Each row of a before or after table is a point. The points were changed in one or more steps. Then noise was added and the rows were shuffled. The steps act on columns, c1 being the first. Write out the steps. A step turns or swaps two columns, mirrors them in a line or flattens them onto one, adds a multiple of one to another, or multiplies or shifts one. Angles are multiples of 10 degrees, from the lower column toward the higher: turns from -170 to 170, lines from 10 to 170 but not 90. Use the fewest steps. Two steps may share a column if one is a turn and the other turns, adds or multiplies; they go together, in the order done. Otherwise the lowest column goes first.

Before:
[[ -38  -17   -2]
 [  50  -14   -5]
 [  61   29   12]
 [ -16  -31  -22]
 [ -73   55  -48]
 [  -7   27 -106]
 [  20  -13  -51]
 [   3  -37   39]
 [ -39   21   59]]
After (9 x 3):
[[ 43  24  78]
 [-20 -12 -58]
 [ 38 -15 -15]
 [-63  31  28]
 [ 73  54 -11]
 [-54 -12 -17]
 [  7  23 -89]
 [ 15 -35 -45]
 [ -1 -38  13]]
Steps: multiply c1 by -1; add 0.7 times c2 to c3

Before, 13 rows:
[[-20  -5 -49  17 -42   6 -28 -21]
 [  6 -39  16  43  28  18   2 -51]
 [ 37   1   6  16 -51  21 -27 -40]
 [  1  37 -52 -23  -1 -40  40 -39]
 [ 21 -30  17  -4   0  41   9 -13]
 [  0  26  -9  37 -34  46 -22 -31]
 [-30 -13   3   9 -46   9  -4 -11]
 [ 26 -13 -15  41 -45  23  10  -2]
 [ 13 -34 -16 -42  29 -15   4  66]
 [ -2 -33  -6 -27  22   9  28  53]
 [ 46 -35   3 -10 -11  54  18  -9]
 [  2  -9  10  36 -30   4  -4 -42]
 [ 41   6   5 -23  25   3  33  23]]
After (13 x 8):
[[  40  -95    5  -23   26    4  -27   23]
 [ -31   -7   -6  -27   23   11  -34   52]
 [ -21   45  -48   15  -41    6  -87  -20]
 [  -9   -8   11   36  -31    4  -63  -43]
 [ -30  -29   15   42   28   18  -58  -51]
 [ -11  -60   17   -4    1   39  -54  -13]
 [   8 -120    2  -11  -11   54  -42  -10]
 [ -21  -43  -14  -42   29  -14  -55   69]
 [  10  -64  -15   40  -46   23  -51   -4]
 [  33   10  -52  -22   -1  -42  -19  -38]
 [  33  -86    4   17  -52   23  -87  -41]
 [  26    9  -10   37  -34   44  -85  -32]
 [ -38   67    5   11  -46    9  -64  -12]]
Steps: multiply c1 by 2.5; turn c1 and c2 by -70 degrees; shift c7 by -60

Before:
[[101  29   7  10  27  39  19  29 -11  33  97 115]
 [-33  11  17 -11  26 -24  63  36  42 -20  -9  -8]
 [ 10 -18  34 -15   2 -62  32  13   0  38 -60  -1]
 [ 30  32  56   5 -43  19  64  39 -33  -3 -45 -28]
 [ 63  72  33  -1  55  -3 -47  -9   7  10  79  59]
 [-10   5  15 -28 -22  45  44 -18   2  35 -53  -6]
 [ -8 -34 -10 -37 -67  -5  49  15 -43 -45 -30 -33]
 [-55 -16  70  -4 -87   4  41  16 -43  -2 -25  31]
 [ 41  16  -6  81 -74  39   2  11  12 -23 -35  43]
 [ 59  11  29 -13 -25  41 -44  67  44 -45  -3  79]
 [-42  38  -6 -30 -43 -20  20  62 -30  24 -36  12]
 [ 45  21  16  10  99  32 -23  38 -40  -8  45  85]]
After:
[[-51   1  16 -39 100  34   0  37 -38  21 -49  89]
 [ 28 -29  -3  50 -43 -22   0  62 -26  31  36  13]
 [-14   6  72  -5 -85   7 -23  15 -47 -12  40  32]
 [-91 -36   9 -64  31  40 -65  31 -16  24 -72 113]
 [ -3  53  -9  42 -64  -8 -27  18 -43 -27  48 -30]
 [-47 -35  35 -11   1 -61   5  11   1 -18  64   0]
 [  8  16  20  18  22 -24 -53  38  45  14  38  -5]
 [-21 -41  16  28 -20  45 -11 -19   0  -3  71  -8]
 [ 12  21  -5 -89 -74  44  15  12  11  17  33  47]
 [-83 -26  36 -49  58  -4   0 -10   4  67 -90  62]
 [-70  -1  52 -46 -44  18 -31  36 -32  35  74 -31]
 [-79  43  29 -35 -25  39  36  66  42  17 -18  81]]
Steps: add 1 times c3 to c1; turn c1 and c4 by -150 degrees; turn c2 and c10 by 100 degrees; turn c7 and c11 by 150 degrees

Before:
[[   6  -19  -15  -10    7   49   36   57   38  -30    4  -34   18   86
    51    0  -42  -53  -11    3    5  -45  -15   30]
 [   3   38   42   51  -55  -48  -42   14  -52    3  -18  -20  -32  -21
    14    0  -17   21  -25  -15   50   26   12   15]
 [-102   52  -37  -61   24  -41  -19   75   66  -23   58   -4   -9   87
   101  -46   76   32   58  -39  -64   15  -63  -48]
 [  49  -62   49   15   25  -29   38   28   20  -59   29  -60  -58    3
    18   31  -23  -67  -35   29   16  -56  -16    2]
 [ -44  -11   28   60  -52  -28  -35   -4  -25   30  -56   49  -60  -19
   -30   15  -35   27    2   52   10   -3  -11   12]
 [  -7   -2   22  -85   83  -19   39   21   54  -46   -6   -4   10   26
    39  -36   14  -37    2  -33    7  -20  -11  -21]
 [ -81   16  -61   62  -20  -68  -30    5  -78   53   -6   42  -39  -53
    23  -34   20   27    2  -44  -22   71   30  -46]
 [  37  -57   77  -26  -12   51   92   -1   22  -47   27  -44  -23   31
   -23   -5   29  -45  -11   52   17  -52    9   56]
 [ -18   16  -42   87  -24  -61  -32  -16  -62   96  -43   28  -63  -45
    53  -41    7   52   37  -37   41   41  -40  -18]]
After, 9 rows:
[[ 37 -56  75   3 -15  52  92  -2  55 -49  27 -20 -24  32 -45  -5  28 -20
   -6  45  20 -50  26  23]
 [ -6  -3  21  -2  81 -20  39  20 -19 -45  -7 -28  10  24  27 -35  13 -50
   13 -28   7 -16 -22  54]
 [-79  17 -61   3 -21 -67 -31   5 -45  55  -6  19 -39 -51  44 -34  20   3
   -9 -52 -22  70  11 -77]
 [-99  53 -37 -12  24 -43 -19  75 -49 -25  57 -69  -9  89  76 -47  78  -5
   68 -14 -64  13 -72  67]
 [  3  38  43   5 -57 -46 -44  16  17   4 -20 -25 -32 -20  -3   0 -16  22
  -35 -19  51  28   6 -49]
 [-45  -9  30   1 -52 -27 -33  -3  12  31 -54  56 -61 -20   9  14 -34  21
  -11  53  11   0   6 -28]
 [ 48 -60  49   9  26 -27  40  28   1 -57  28 -59 -59   2 -25  29 -23 -56
  -38  33  16 -55  -4  22]
 [  8 -20 -16   0   6  50  37  57  31 -30   4 -59  18  87  16  -1 -42 -62
   -8   9   4 -44 -13  38]
 [-18  15 -44  -6 -25 -61 -31 -16 -19  98 -42 -14 -62 -43  56 -42   7  22
   19 -23  41  43 -49 -63]]
Steps: flatten c4 and c19 onto the line at 100 degrees; swap c9 and c24; turn c12 and c15 by 40 degrees; add -0.5 times c15 to c18; turn c20 and c23 by 20 degrees

Before:
[[  0 -21   8   9 -20  40   9  23 -17 -14  32  19 -25  15  23   7  -8  -2
   -3  32   1 -36  -8  -4 -12   4 -10  12  11  38  11  -7  26  -3  11 -22
  -27  34  11 -16   9 -36   9  18  -2  16   1  31   7 -12 -17  14  11  41
   22 -33 -13  -8 -16   2   0  47  -3  23]
 [-20 -43 -15 -15   9   8   9  17 -38  -7  38  -3   3   6  10  -6  14  27
  -10  19  24 -12   4 -13  23   0   6   2   1  11  24  -9  15 -17 -32 -17
  -19  49  -3   5  18   1 -10  11 -10  -5 -35   7  -5 -11   2   8  11  19
   -2  -9   6   7  -5  12  13  22 -22  27]
 [-21  -6  32   9  -1 -12 -14   7  48  38  23 -16  42 -37  14  -6  27 -61
    4  29  24   9 -21  14 -42 -48 -18  17  34 -40 -18  -7 -42 -11  56  27
   40 -30   6  54   9   5  36 -36  -8 -15  25 -10  20  30 -33  -5  -8   1
  -41  -1  54   1 -13  20 -19   9  -3  25]
 [ 24   3   6 -17  12 -41  14  -1  -7  36  34  55  -9   1 -77  52   8 -56
  -10 -18  12  20 -36   0   0  54  26  -2   0  48 -11  -4 -21  20  36  10
  -23 -22 -10 -21  -9 -50 -16   9 -23  50  61 -32  17 -65   5 -14 -27 -19
   13   2 -12 -17  40  -3   1  17  -7  16]
 [  8 -22 -54   5  -9  -8  19  20 -22  -7  16   8   6   3  34  13  -7 -20
   -2   4   3 -39   0 -21  17 -24  23  16  27  19  20 -16  24 -10  -6 -47
   -7  28 -14   0  37  24  25   4 -20  -3 -24  30  -1   3  14  17 -22  13
   13 -25 -40   6  12  -4   0  21  -5  28]
 [  8 -15  -6 -16  -2 -25 -24   7  29  32  16  43 -35   3 -65  33  29 -39
   15 -20  54  16  -9   6  13  30  12  -9 -37  47 -30  -2  -8  23  36  19
  -39  10 -11 -35 -14 -27 -16   8  17  26  49 -47  29 -60  -8  -9 -71 -44
   41  10 -19 -20  24 -34  12  36  -9  22]
 [  0 -34  13   9  -9  19  27  -1 -45  -9  12  27  -5  -1  -6 -15 -26  25
    4  35  11 -24  18 -20 -18 -20  20  15  -2  61  24 -29  11 -12 -21 -11
  -29  61 -48  -4  21  37  44  14 -31 -14 -43  -5  18 -10  -5   8   6  15
    5  -7 -33  -5   1   8  10  20 -33   1]
 [-12 -13  36  10  13 -32 -17 -12  58 -15  40 -27  56 -47  -7  -1  72 -14
  -35  39  15   5  16  20 -32 -58 -14 -14  26 -44 -27 -21 -44  23  29  36
   24 -29 -17  33  -5   4  46 -42 -15 -17 -21 -14  24   6  -1  19 -11   2
  -17 -12  65  -7  24  37 -19  12  17  43]
 [-23 -19 -47  20  -3  36  22  38 -26 -20  -2  -1 -14  18  31  12  -4  36
    1   7  16 -39  33 -27   6 -11   4   5  -2  18  22 -42   3  -6 -15 -29
   -3  17   6  -6   7 -13   9  10  -6  20  13  -4  19  -8  11   8 -13  18
   21 -22 -27  10 -10   2  -8  21 -25  10]
 [-18 -35   3  18   0   1 -18  31  -4   0  -7  23 -30  21  26  -4 -20  27
  -11  17   7 -30   9 -30   1 -12  17  14  19  14  18 -24  39  -6 -23 -21
    3  35  -1 -19  -1  19   9   8 -42  43 -11   7  22  -4  -6  15 -19  42
   11 -25 -23  25 -14   5  16  29 -15   3]]
After, 10 rows:
[[   9  -15   -7  -14  -26  -25  -24    6   29   33  -36   42  -37    1
   -64   33   27  -39   16  -17   55   16   -9    4   11  115   11  -11
   -36   47  -30    0   -8   24   38   21  -40   10  -13  -37  -16  -27
   -14   10   16   26  -57  -37   29  -62   -9   -9  -70  -43   41    9
   -19  -20   23  -14   11   38  -10   21]
 [ -13  -12   36   10   -3  -33  -17  -11   58  -15    8  -27   53  -47
    -5   -1   69  -14  -36   37   16    5   16   20  -30 -121  -14  -14
    26  -43  -27  -22  -44   23   31   37   23  -31  -18   34   -5    3
    47  -40  -17  -16   41  -41   24    7   -1   19  -14    0  -15  -13
    65   -9   23   -9  -17   11   17   44]
 [  -1  -20    8    7  -10   42    9   22  -17  -16   43   18  -24   18
    25    7   -8   -3   -2   32    1  -36  -10   -4  -11    3   -8   14
    10   37   14   -5   26   -3   11  -21  -28   35    9  -17    6  -37
     8   19   -2   16    1  -11    6   -9  -16   13    9   43   21  -32
   -12   -8  -17   -3   -1   45   -5   22]
 [ -21  -43  -13  -14   18    7    9   17  -38   -5   27   -3    2    7
     9   -7   14   26   -9   20   23  -11    6  -11   22  -47    4    2
     0   11   24   -7   14  -18  -32  -18  -18   49   -6    7   16    1
   -10   10  -11   -4   30  -29   -4  -12    4    9   10   20   -1   -9
     6    8   -3   19   14   22  -21   27]
 [  -1  -33   14    9   19   16   28   -2  -44   -9    1   26   -5    1
    -5  -16  -26   25    2   36    9  -24   18  -20  -17  -72   19   16
    -4   60   23  -32   13  -12  -21  -12  -30   60  -48   -3   22   37
    44   15  -30  -15   33  -13   19  -10   -4    6    8   15    5   -7
   -31   -3    2   27   10   21  -33    1]
 [   7  -23  -54    8    8   -8   17   19  -23   -8   35    8    6    1
    34   13   -4  -20   -2    4    3  -37   -1  -22   18  -41   22   17
    29   21   21  -17   24  -11   -5  -47   -8   28  -15    0   35   22
    27    4  -22   -1   13    1    1    2   15   16  -23   16   12  -25
   -39    4   13   21    1   24   -4   29]
 [  24    3    5  -16   25  -40   14    0   -7   37   -9   53  -10    0
   -77   54    7  -57  -11  -19   14   19  -39    0   -1  115   27   -1
     0   49  -12   -1  -22   20   37    9  -22  -23  -12  -21   -8  -50
   -16   10  -21   49  -40  -45   16  -62    6  -15  -25  -17   13    2
   -12  -16   38  -46    1   17   -8   17]
 [ -21  -10   34    9  -16  -12  -13    8   46   37    4  -16   42  -36
    14   -8   26  -62    4   28   23   11  -20   13  -43  -46  -19   16
    33  -40  -16   -8  -43  -10   56   26   40  -32    6   54    9    7
    36  -36   -7  -12    0  -26   20   31  -30   -3   -8   -1  -40   -2
    53    3  -14  -34  -18    9   -3   24]
 [ -16  -34    2   17  -17    2  -19   30   -6    0    4   21  -31   21
    25   -4  -21   26  -10   19    8  -32   12  -29    0  -28   17   13
    20   13   18  -25   37   -7  -22  -23    3   34    0  -18    0   18
     9    9  -41   42   11   10   23   -2   -7   14  -20   44    9  -24
   -24   26  -12    5   18   29  -16    2]
 [ -22  -19  -47   20   19   37   23   37  -27  -20   -4    2  -14   17
    30   10   -3   34    0    7   18  -39   33  -30    5   -1    3    6
    -2   19   23  -42    1   -6  -14  -30   -5   18    5   -8    7  -14
     7    8   -5   21   -6   -1   19   -9   10    8  -14   16   22  -21
   -26    9  -10  -11   -9   23  -25   10]]
Steps: add 1 times c7 to c5; turn c11 and c48 by -60 degrees; turn c47 and c60 by -130 degrees; add -1.5 times c47 to c26

Before:
[[ 27 -39  31  -3 -49 -25   0   7  18  22  10 -16 -48 -11 -34 -28  15 -35
    7  24  -1  29   9 -15   1 -30  -3  19  -9  30 -38   7  15  44  33   9
   24 -23  19  18 -26 -10 -12  22  30 -14  11 -28 -21  -7  19 -23  38   5
  -27 -22  38  -5 -18  25 -22 -26 -26  33]
 [ 30 -54   2   6   2 -17  13 -22 -13 -12 -23  14  40   4 -11  10  38  -8
   31 -19 -18 -23 -33  12  21   2 -26 -11 -55 -39  18  15 -33 -45  -3  34
  -31  -9 -21   6  12 -40  25 -47 -68  21 -31   3 -11  30  20 -28  -9  14
   14 -38 -36  30 -45 -21  15 -16 -26 -28]
 [  8 -24 -49 -30  -7 -36 -19 -31  16  14 -15 -41   7 -20  32   8 -26  20
  -23 -29   9  20 -34 -42  16 -16   5   0  24  26  -6 -32  39  37  20 -22
   44   9 -54 -33  19  22 -37  26 -30 -27 -29  39 -36 -16  -3  18  32  34
    4  35 -18  27   4  -5  20   2  23   4]
 [-17  -5 -30  26 -63  31   1 -39 -47 -28  26   4  27  22  35 -47  41  11
   19 -36 -38 -12  -4   7  12 -27 -28 -11 -25  -3 -66  31  19  21 -22 -10
  -24  36 -34 -30  40   6 -22 -27  22  44   5  38   6 -53 -36 -24  23 -28
   27   0  39  38  30   2  46  -5  33 -33]
 [ 26 -41  11  -7  -4 -29   6  10  14  25 -16 -41  14  -7 -22  24  12 -58
   -6   1  11   1  20   6  18  31 -25  18 -29  16   8   0  -2 -10  11  26
    6 -29 -41  25  -6   3  18  -4  -9  10 -30 -23   9  21  25 -24   2  10
   15 -30  -1 -26 -25  34   9 -18 -39  12]
 [ 62  19  19   5 -45 -15   0  12  18  26  49  -5 -17 -24 -10 -20  -1 -35
  -18  35  18  18  18 -16  -1 -12   2  36  33  40 -27 -31  13  38  36 -11
   42 -43   0  34 -34  -8 -16  13  14 -14  -8 -21  -4  -2  14   0  20 -38
  -26 -22  17 -20   1   5  -1  -9  17  27]
 [  0 -67 -25 -19 -18  14  18 -41 -13  19  28  40  21  18  21  -2  49  -8
   -2 -42 -44 -38  -5  10   8 -20 -54  -6 -39 -63 -14  16   6 -11 -11   5
   -8 -11 -20 -32  24  -5  22 -44   2  35   6  38  -3   5 -33 -36   9 -23
   30  -5   1  25   8 -12  56 -33   2 -32]
 [ 10  21   9  12  -8 -36   2  50  15  20  41 -49 -23 -13 -33 -35   6 -34
  -13  29  -7  25  27 -27  16 -14   9  22 -11  -5 -24   9  16  44  16   7
   32 -11  -2  -2  -6 -17  -1  23  13 -22   2   7  -7   6   8   1  29  -5
   -4 -31  20   6 -40  22  -9  17   8  40]
 [  6  -2 -30 -44  22 -24 -42 -18   0   4 -31 -13 -15   0  58   0 -21  26
  -18 -50  22  -9  -9 -25   1 -39  17  45  23   8  27 -44   9  27  20 -15
   12  21 -29 -22   4  11 -28  10 -15  -5 -50  14 -20  19   9  14  29  30
   37  49 -26  11 -13   9   7  19 -16   8]
 [ 27  -6  20   5 -17 -33   9 -10   7  -9   1 -32  15  -1 -11  -9  15 -35
    1  17  -9  28   8 -21 -11   2 -18  -6 -15 -13   7 -20  14  25  46  -6
   38 -39   4  21 -32  -4   2  13   8 -18 -27 -18 -25  29  22  -4  12  30
   15 -12  53 -26  -7   9  13   7 -16   9]
 [-16  -2  -9 -53   6 -19 -43   1 -28  41 -21 -28 -26 -18  32   3 -18  11
  -20 -25   7  41 -35 -18  13 -34  20  33   8  20  25 -20  -3  12   5 -30
   64  27 -44 -19 -21  11 -46  -4  -8 -16 -51  38 -13  -3 -17   7  43  29
    1  36  -9  14  27 -13   2  22  26 -12]
 [ 13 -55 -37   7  -2   5   4 -24 -22   7  22  11  15  17  32  24  34  21
   19  -2 -39 -26   2   0  30   3 -52 -22 -41 -13 -25  35 -12   7  -7  -8
  -47  22 -42 -20  13 -33  -7 -52 -11  47  14  14  -6  12 -24 -34 -23 -20
   15  -1  22  23   6 -41  21   1  -9   0]
 [ 23 -70 -14  16  23  18  -7 -43  -9 -39 -24  11  36  -7 -12  24  33 -33
  -12   3 -32 -26 -12   7  12  12 -50 -10 -54 -36  -7  17 -16 -45 -43  36
  -27  -6  -7   5  -6  -1  34 -43 -17  13 -22   7  10  21 -10 -37 -22   8
   20 -20 -31   9 -44 -53  30 -11 -48  12]]
After (13 x 64):
[[ -15   -4   -8  -52    8  -21   50    2  -27   42  -20  -31  -27  -19
    29    3  -14   10  -21  -25    9   42  -37  -17    3  -35   19   35
    11   17   23  -15   -5   12    4  -29   61   27  -43  -21  -20   10
   -43   -3   -9  -19  -49   38   -9   -1  -17   14   39   27    2    1
    -7   13   24  -12    3   31   61  -27]
 [  28  -55    1    6    4  -17  -30  -16  -11  -11  -23   13   41    8
   -10   10   40  -10   33  -19  -18  -20  -35   14    5    6  -24   -9
   -56  -37   21   11  -31  -45   -5   37  -33   -9  -24    2   12  -40
    22  -45  -68   20  -27    3   -9   30   19  -24   -7   16    9  -44
   -37   26  -47  -19   17  -20  -63    4]
 [  65   18   21    5  -46  -15  -29   11   19   26   49   -6  -16  -22
    -9  -21    3  -34  -17   36   15   18   18  -15    8  -12    0   39
    29   39  -24  -22   14   37   38  -10   44  -42    0   36  -35  -11
   -17   11   15  -13   -7  -22   -5   -3   10   -3   20  -42  -27   21
    16  -12    2    5   -4  -13   45   -9]
 [ -16   -5  -27   23  -63   30    7  -41  -49  -31   26    2   24   19
    36  -46   45   10   18  -38  -39  -11   -4    6   -9  -26  -32  -11
   -24   -3  -65   23   20   25  -23  -13  -24   37  -36  -30   40    5
   -22  -26   19   46    5   38    9  -54  -39  -27   24  -30   23  -36
    40   24   31   -3   43    5   81   -1]
 [  27  -44   30    1  -53  -23  -32    8   19   24   11  -15  -47  -12
   -31  -31   19  -37    7   19    0   32   12  -15    1  -29    0   19
   -12   29  -37    4   13   41   37    9   23  -21   19   16  -22  -14
   -12   19   31  -12   10  -28  -21  -10   22  -22   36    3  -30   24
    36   -1  -18   27  -19  -39  -62  -11]
 [   9   23    7   14   -5  -36  -41   51   11   17   46  -45  -25  -14
   -31  -38    5  -36  -14   30  -11   25   30  -29   10  -15    4   23
    -9   -6  -22    7   13   43   15    9   36  -11   -6   -3   -4  -14
    -1   22   14  -19    2    9   -8    5   13    3   32   -7   -1   28
    18   11  -42   19   -8    8   23  -11]
 [  28  -39   13   -2   -3  -30  -34   13   18   25  -21  -44   16   -8
   -22   21   11  -55   -7   -2    9   -8   20    7   24   33  -23   18
   -27   17    5   -2   -2   -9    9   25   10  -26  -34   24   -4    3
    18   -3   -9    7  -31  -23    7   20   26  -24    1   10   15    1
     0   -7  -26   32    8  -21 -101   -6]
 [  29   -4   17    3  -22  -33  -18   -8    5  -10    5  -29   14   -4
   -10   -8   15  -32   -4   14   -8   30   11  -21    6   -2  -13   -7
   -13  -10    8  -15   15   26   46   -3   37  -36    7   23  -35   -3
     5   11   11  -19  -26  -19  -23   30   20   -2    7   29   14    7
    52  -21   -5   13   16    3  -42    5]
 [  -1   -3  -32  -48   20  -24   52  -18   -3    9  -30   -9  -13   -4
    58    0  -24   24  -17  -48   20   -8   -9  -27   -7  -39   20   47
    24   13   23  -30   10   27   18  -15    7   20  -31  -20    7   13
   -30    8  -17   -2  -46   19  -18   18    6   15   31   29   43   25
   -22    7  -11   14    7   33  -40  -23]
 [   2  -66  -24  -18  -13   14   -2  -44  -13   23   28   38   21   19
    23   -4   51  -10   -5  -44  -45  -41   -4   10   -9  -17  -56   -5
   -38  -64  -13   13    1  -10  -12    3   -9  -10  -22  -32   21   -4
    25  -44   -1   32    4   42   -4    1  -33  -33    6  -24   31  -31
     3   16    9  -18   54  -25    6   20]
 [  22  -74  -14   16   22   17  -18  -45  -10  -40  -25    9   36   -7
   -14   21   32  -34  -10   -1  -32  -27  -17    9    6   12  -48   -9
   -53  -37   -6   13  -17  -48  -42   38  -30   -8   -9    5   -4   -2
    32  -45  -18   15  -21   11    9   22  -13  -36  -26    9   18    5
   -33   11  -50  -52   32  -12 -123  -13]
 [  13  -53  -40   13   -4    3   -4  -25  -22   10   22   12   14   16
    31   25   35   23   16   -4  -41  -27    4   -4   11    5  -58  -21
   -41  -11  -23   25  -13    3   -7   -9  -46   25  -39  -17   16  -33
    -8  -50  -10   46    7   14   -5   11  -20  -30  -21  -16   15    0
    22   21    5  -42   19   11  -21    4]
 [  11  -23  -52  -28  -10  -41   32  -26   16   14  -16  -44    6  -19
    33    9  -24   21  -28  -29    7   21  -37  -39    4  -13    0   -1
    25   25   -8  -21   38   37   20  -23   45    6  -58  -33   19   21
   -38   24  -29  -26  -30   41  -35  -18   -1   12   34   35    4   15
   -18   22    6   -6   22   10   58  -10]]
Steps: turn c56 and c64 by -70 degrees; turn c7 and c64 by 110 degrees; add 0.3 times c15 to c62; turn c25 and c58 by 30 degrees; multiply c58 by 0.7; multiply c32 by 0.7; multiply c63 by 2.5
